Each row is a point. Each copy is the shape, with its points in the same order, stretched, turned, moved and blurred by noise. Some copies are also mirrored. Which?
(in the rows, 128 means zero)

Shape (7 x 3)
[[123  95  91]
 [136 112 146]
 [ 88 109 125]
 [160 108 151]
 [116 180 193]
 [173 129 114]
 [130 143 115]]
Copy 1 (7 x 3)
[[160 131 132]
 [115 119 122]
 [127 137  92]
 [116 102 132]
 [ 42 154  80]
 [117 129 157]
 [111 156 123]]
Copy 1 is: only turned
Copy 2 (7 x 3)
[[ 67 146 153]
 [133 153 136]
 [109 100 185]
 [137 183 114]
 [201  86 136]
 [ 96 180  93]
 [102 120 132]]
Copy 2 is: mirrored
Copy 3 (7 x 3)
[[123 100  92]
 [152 127 142]
 [108 102 136]
 [167 132 143]
 [130 179 207]
 [163 153 102]
 [126 144 122]]
Copy 3 is: only turned

Shape (10 x 4)
[[204  86 150 115]
 [126 159 111 141]
 [164 107 158 175]
 [123 159 142 103]
 [133 102 115 100]
 [134 131 103 134]
 [152 104 149  86]
 [144 163 100 151]
 [127 172 105 112]
 [131 128 136 141]]
Copy 1 (10 x 4)
[[132  19 182 126]
 [115 149 156 151]
 [ 94  43 143 160]
 [165 153 152 167]
 [163 103 137 100]
 [120 123 151 119]
 [182  84 149 129]
 [ 91 141 176 146]
 [138 174 171 148]
 [130 106 138 148]]
Copy 1 is: mirrored
Copy 2 (10 x 4)
[[ 42  78 135 135]
 [182 140 175 148]
 [ 71 163 180 143]
 [153 136 111 163]
 [119  85 117 101]
 [152 115 168 125]
 [ 81  90  90 128]
 [181 132 206 159]
 [195 112 154 161]
 [124 146 154 137]]
Copy 2 is: mirrored
Copy 3 (10 x 4)
[[196 160  85 177]
 [134 145 131 105]
 [185 113 116 112]
 [123 140 146 135]
 [119 132  98 144]
 [123 143 103 115]
 [140 138 105 173]
 [145 170 125 104]
 [119 168 136 130]
 [142 119 123 112]]
Copy 3 is: mirrored
Copy 4 (10 x 4)
[[114  77 142 179]
 [126 166 150 119]
 [ 89 135 144 192]
 [ 94 137 149  93]
 [124 123 111 127]
 [135 154 133 131]
 [106  94 131 127]
 [143 165 162 128]
 [134 154 156  87]
 [103 148 133 141]]
Copy 4 is: only turned

Shape (8 x 4)
[[136 120 156 140]
 [153 194 161 171]
 [158 101  89 167]
 [149 108 129  99]
 [116 125 143 101]
 [ 94 142  83 111]
 [130 125  92 148]
 [110 138 118 119]]
Copy 1 (8 x 4)
[[138 136 146 156]
 [195 107 171 128]
 [151 134  71 175]
 [107 112 127 156]
 [108 122 150 127]
 [122 122 112  80]
 [144 131  93 134]
 [125 123 136 110]]
Copy 1 is: only turned
Copy 2 (8 x 4)
[[128 134 153 112]
 [207 202 172  79]
 [193  57 128  97]
 [120 112 105 130]
 [110 134 124 149]
 [173  89 108 185]
 [189  83 126 130]
 [154 123 131 154]]
Copy 2 is: only turned

Shape (9 x 6)
[[131 117 134 117 172 139]
 [117 130 165 134 166 118]
 [117 142 116 143 174 128]
 [124 156 140 122 105 168]
 [168 123 109 123 113 102]
 [124 134 174 169 171 177]
 [166 118  98  95 132 107]
 [142 122  71  94 136 111]
 [101  96 111 134 160 130]]
Copy 1 (9 x 6)
[[177 102 147 104 156 120]
 [146 119 147  96 190 144]
 [146  75 123  98 172 115]
 [102 126 192 115 122  93]
 [144 145  96 107  91 112]
 [130 125 173 127 230  73]
 [177 124 103  94  70 125]
 [177  84  97 102  59 127]
 [168  81 120 150 148 145]]
Copy 1 is: mirrored
Copy 2 (9 x 6)
[[139  92 102 107 109 106]
 [140 142  76  99 106 123]
 [139 128 109 134  67  98]
 [ 83 137 156  88 133 103]
 [119  87 136 147 118 199]
 [ 97 130  72  82 108  57]
 [136  65 146 139 111 188]
 [148  74 166 158 101 155]
 [150  95  96 148 119  80]]
Copy 2 is: only turned
Copy 3 (9 x 6)
[[128  84 125 114 116 125]
 [121  85 118 146 121 114]
 [147  91 104 109 120  91]
 [ 82 157 136 108 118 129]
 [131 116 187 152 135 161]
 [ 82  95 113 102 140  86]
 [147 102 179 141 118 169]
 [163 116 146 118 112 156]
 [133  91  85 101 142 120]]
Copy 3 is: only turned
Copy 4 (9 x 6)
[[139  97  83 145 112 137]
 [155 145  96 164 100 129]
 [123 104  90 119  95 102]
 [ 97 114 164 165 134 149]
 [ 94 151 102 100 159 124]
 [120 131  92 197  83 188]
 [108 110  90  99 159 110]
 [107  77 105  71 151  86]
 [141  93  98 105 110 135]]
Copy 4 is: only turned

Shape (9 x 6)
[[ 92 133 149  92 145  90]
 [116 161 118 118 141 136]
 [162 154 146 161 109 131]
 [ 91 109 124 112  79  72]
 [145 147 170 159 134 102]
 [126 110 128  92  84 158]
 [102 176 110 142  81 113]
 [151 120  74  93 139 108]
 [102  93 100 105 106 155]]
Copy 1 (9 x 6)
[[140 172  84 144 111 141]
 [155 134 111 136 161 130]
 [130 120 156  97 130 159]
 [100 127  97 180  83 134]
 [120 146 139  99 133 172]
 [149  90  98 124  89 118]
 [149 103 126 184 145 146]
 [128 158 132 141 127  84]
 [125  96  84 119 125 105]]
Copy 1 is: only turned
Copy 2 (9 x 6)
[[121 123 188 188  76  85]
 [129 109 116 136  87 111]
 [153 103  84 170 126 155]
 [ 73 147 170 218 142  97]
 [156  87 127 198 103 141]
 [132 178 145 139 140 146]
 [ 83 113  76 194 120 127]
 [133 142 132 119 143  44]
 [ 97 163 163 108 143 133]]
Copy 2 is: mirrored
Copy 3 (9 x 6)
[[139 134 152  71 104 121]
 [ 99 134 136 117 140 103]
 [125 173 107 131 116 128]
 [180 143 160 122 104  65]
 [127 175 125 102  90 153]
 [196 148 119 116 161  72]
 [114 169 151 150 140  55]
 [127  65 119 112 112  67]
 [171 119 141 144 163  85]]
Copy 3 is: mirrored
Copy 4 (9 x 6)
[[155 103 144 144  79 169]
 [147 149 157 101  97 154]
 [122 143 163 128 152 126]
 [119 107  96 151  80 129]
 [105 101 164 153 150 155]
 [188 156 125  83 113  92]
 [107 144 137  92  86 127]
 [138 181 119 170 125 146]
 [183 136  87  77 117 114]]
Copy 4 is: mirrored

Shape (12 x 8)
[[125 134 106 159 111 138  94 102]
 [133 130 149 171 111 150  99 140]
 [ 86 103 170 103 110 137 146 147]
 [113 114 146 109  94 146 164 162]
 [112 132  91 140 141 142 117 157]
 [130 105  82 180 160 144  87 103]
 [133  83 143 116 114 130 181 161]
 [157 137 103 144 152 129  88 126]
 [125 125 129  91  98 104 149 119]
 [135 141 120 151 168 149 116 109]
 [105  70 177 114 116 132 127 194]
 [142 113 111 134 131 180  84 120]]
Copy 1 (12 x 8)
[[ 92  82 116 131  89 147 126 104]
 [107 121  88 162 118 118 117 149]
 [100 190 128 129 161 111  74 121]
 [114 201 132 122 147 147 108 129]
 [111 123 125 112 164 163 153  97]
 [106  47  70 124 124 153 135  90]
 [133 197 103  92 147 145  97 148]
 [131  68 132 127 139 158 124 117]
 [118 151 171  94 114 153 100 124]
 [161  98 109 150 129 136 115 106]
 [ 83 182  88 114 214 118  70 152]
 [113  81 107 147 132 175  92  99]]
Copy 1 is: mirrored
Copy 2 (12 x 8)
[[136 131 111 141 107 140 175 155]
 [134 118 102 119  81 115 153 146]
 [152 112 168 105  83 136  76 143]
 [125 105 159 123  97 158  65 147]
 [104 121 153 118  94 149 136 180]
 [ 91 134 127  93  93 166 213 144]
 [107 106 149  79 103 180  57 130]
 [ 99 157 120 111 127 125 173 157]
 [148 137 152 132 145 155  88 142]
 [ 96 126 136 110 123 127 178 143]
 [146 134 151  53  46 146  53 146]
 [ 84 163 135 120  70 143 158 136]]
Copy 2 is: only turned
Copy 3 (12 x 8)
[[122 172 109  90 140  98 136 113]
 [136 155 115 133 172 107 149  90]
 [191  93 111 166 152 146 144 160]
 [150 117 138 187 145 137 128 145]
 [ 93 117 141 111 139 116 123 138]
 [ 97 159 122  60 153 113 163 140]
 [137 114 152 192 145 161 169 146]
 [ 84 145 108  87 127 142 146 100]
 [146 133 108 136  93 143 140 129]
 [126 146 137  72 148 165 143 127]
 [162  61  92 208 171 138 176 151]
 [105 142  93 109 170 140 137 146]]
Copy 3 is: mirrored
Copy 4 (12 x 8)
[[ 86 112  74 123  87 123 142 133]
 [ 82  93  70 106 152 123 158 124]
 [113 140 154 113 163 149 163  91]
 [105 147 119 160 177 138 169 103]
 [ 87 106  84 132 124 126 114  84]
 [105  72  49  97  56 130 117  99]
 [141 127 117 171 176 162 159 103]
 [118  71  87 134  93 112 115 133]
 [133 150 154 182 128 147 146 146]
 [137  90  89  94  94 104 119 110]
 [104  94 139 121 202 170 164  77]
 [ 99  78  67 114  73  89 171 104]]
Copy 4 is: only turned
